Each row of a before or after table is a point. The points were changed in one or more steps. Then noise was added and the rows were shuffled. The steps act on columns, c1 being the first. Write out the steps. A step turns or swaps two columns, mirrors them in a line or flattens them onto one, adds a multiple of one to another, or multiplies or shifts one. Angles are multiples of 10 degrees, from the lower column toward the higher: turns from -170 to 170, lines from 10 to 170 but not 90. Use the fewest steps. Two steps may share a column if one is a turn and the other turns, adds or multiplies; they go together, in the order done. Otherwise the lowest column goes first.

Before (11 x 2)
[[-0.52  0.39]
 [-0.14 -0.23]
 [-0.08  0.17]
 [-0.12 -1.08]
 [-0.30 -0.33]
 [-0.18 -0.33]
 [ 0.02 -0.66]
 [-0.30  0.21]
 [ 0.26  0.58]
 [-0.14  0.72]
 [-0.64 -0.11]]
After (11 x 2)
[[ 0.34  0.17]
 [ 0.71 -0.19]
 [ 0.25  0.61]
 [ 0.59  0.27]
 [ 0.17 -0.04]
 [-0.53  0.25]
 [-0.12  0.40]
 [-0.90  0.60]
 [-0.05  0.24]
 [ 0.38 -0.50]
 [-0.17  0.36]]
Steps: turn c1 and c2 by -120 degrees

Before (14 x 3)
[[ 0.42 -0.34 -0.75]
 [-0.18 -0.59 -0.24]
 [-0.30 -0.77  0.03]
 [-0.38 -0.64 -0.44]
 [-0.25 -1.12  0.06]
 [ 0.19 -0.15 -0.55]
 [-0.02 -0.53 -0.36]
 [ 0.02  0.44  0.42]
 [ 0.34 -0.26 -0.55]
 [ 0.19 -0.64 -0.22]
 [ 0.43  0.66  0.09]
 [ 0.23  0.20  0.44]
 [-0.41 -0.59 -0.03]
 [-0.93 -0.21  0.02]]
After (14 x 3)
[[-0.42 -0.33 -0.30]
 [ 0.14 -0.37 -0.20]
 [-0.28 -0.52  0.10]
 [-0.27 -0.77  0.13]
 [ 0.23  0.49  0.37]
 [-0.92 -0.01  0.23]
 [-0.04 -0.27 -0.36]
 [ 0.41 -0.14 -0.89]
 [ 0.05  0.68  0.43]
 [ 0.41  0.04 -0.70]
 [ 0.43  1.00 -0.08]
 [-0.10 -0.30 -0.18]
 [ 0.22  0.11 -0.66]
 [-0.41 -0.30  0.14]]
Steps: add -0.3 times c1 to c3; shift c2 by 0.30

Before (8 x 4)
[[ 0.48 -0.09  0.37  0.39]
 [ 0.08  0.35  0.18  0.20]
 [ 0.48 -0.55 -0.78 -0.33]
 [ 0.07 -1.28 -0.44 -0.27]
 [-0.55 -0.11 -0.10  0.00]
 [ 0.16  0.25  0.02  0.03]
 [ 0.22  0.06  0.42 -0.28]
 [ 0.15  0.43  0.25  0.72]]
After (8 x 4)
[[ 0.00 -1.67 -1.06 -0.05]
 [ 0.10  0.47 -0.42  0.35]
 [ 0.59 -0.70 -1.34 -0.10]
 [ 0.26  0.08 -0.14 -0.13]
 [ 0.25  0.33 -0.60  0.22]
 [ 0.66 -0.09 -0.20  0.56]
 [ 0.21  0.62 -0.35  0.91]
 [-0.73 -0.16 -0.74  0.22]]
Steps: multiply c1 by 1.3; multiply c2 by 1.3; shift c3 by -0.60; shift c4 by 0.20

Before (12 x 6)
[[-0.10 -0.22 -0.23 -0.13  0.57  0.03]
 [-1.96  0.28  0.14 -0.42  0.01  0.24]
 [ 0.18  0.19  0.15 -0.16  0.30 -0.02]
 [-0.03 -1.14  0.21 -0.45  0.63  0.07]
 [ 0.21  0.16  0.34 -0.31  0.55 -0.38]
 [-0.43 -0.47  0.12 -0.20 -0.70 -0.11]
 [ 0.06  0.14 -0.10 -0.23  0.39 -0.20]
 [-0.24  0.24  0.13 -0.06  0.45 -0.24]
 [-0.19  0.20 -0.16 -0.70  0.22 -0.25]
 [ 0.13 -0.77  0.05 -0.08  0.14  0.14]
 [ 0.09 -0.86 -0.11 -0.18  0.53 -0.34]
 [-0.09  0.15  0.00 -0.07 -0.96 -1.11]]
After (12 x 6)
[[ 0.02  0.15  0.02 -0.11  1.45 -0.11]
 [-0.29  0.20 -0.34 -0.66  0.11  0.51]
 [-0.16 -0.84 -0.21 -0.07  0.03 -0.24]
 [-0.15 -0.76  0.10  0.00 -0.20 -0.72]
 [-0.37  0.15  0.69 -0.10  0.03  0.82]
 [-0.20  0.14 -0.21 -0.13 -0.01  0.59]
 [ 0.15  0.23  0.25 -0.21 -0.03  0.76]
 [ 0.19 -0.46  0.23 -0.42  0.44 -1.03]
 [-0.25  0.19  0.31 -0.01 -0.13  0.45]
 [ 1.23  0.26  0.28 -1.58 -0.23  0.14]
 [-0.26 -1.14  0.44 -0.35 -0.36 -0.62]
 [-0.02 -0.24 -0.44 -0.18 -0.30  0.26]]
Steps: mirror c1 and c4 in the line at 70 degrees; turn c5 and c6 by 120 degrees; add 1 times c2 to c6; multiply c3 by 2
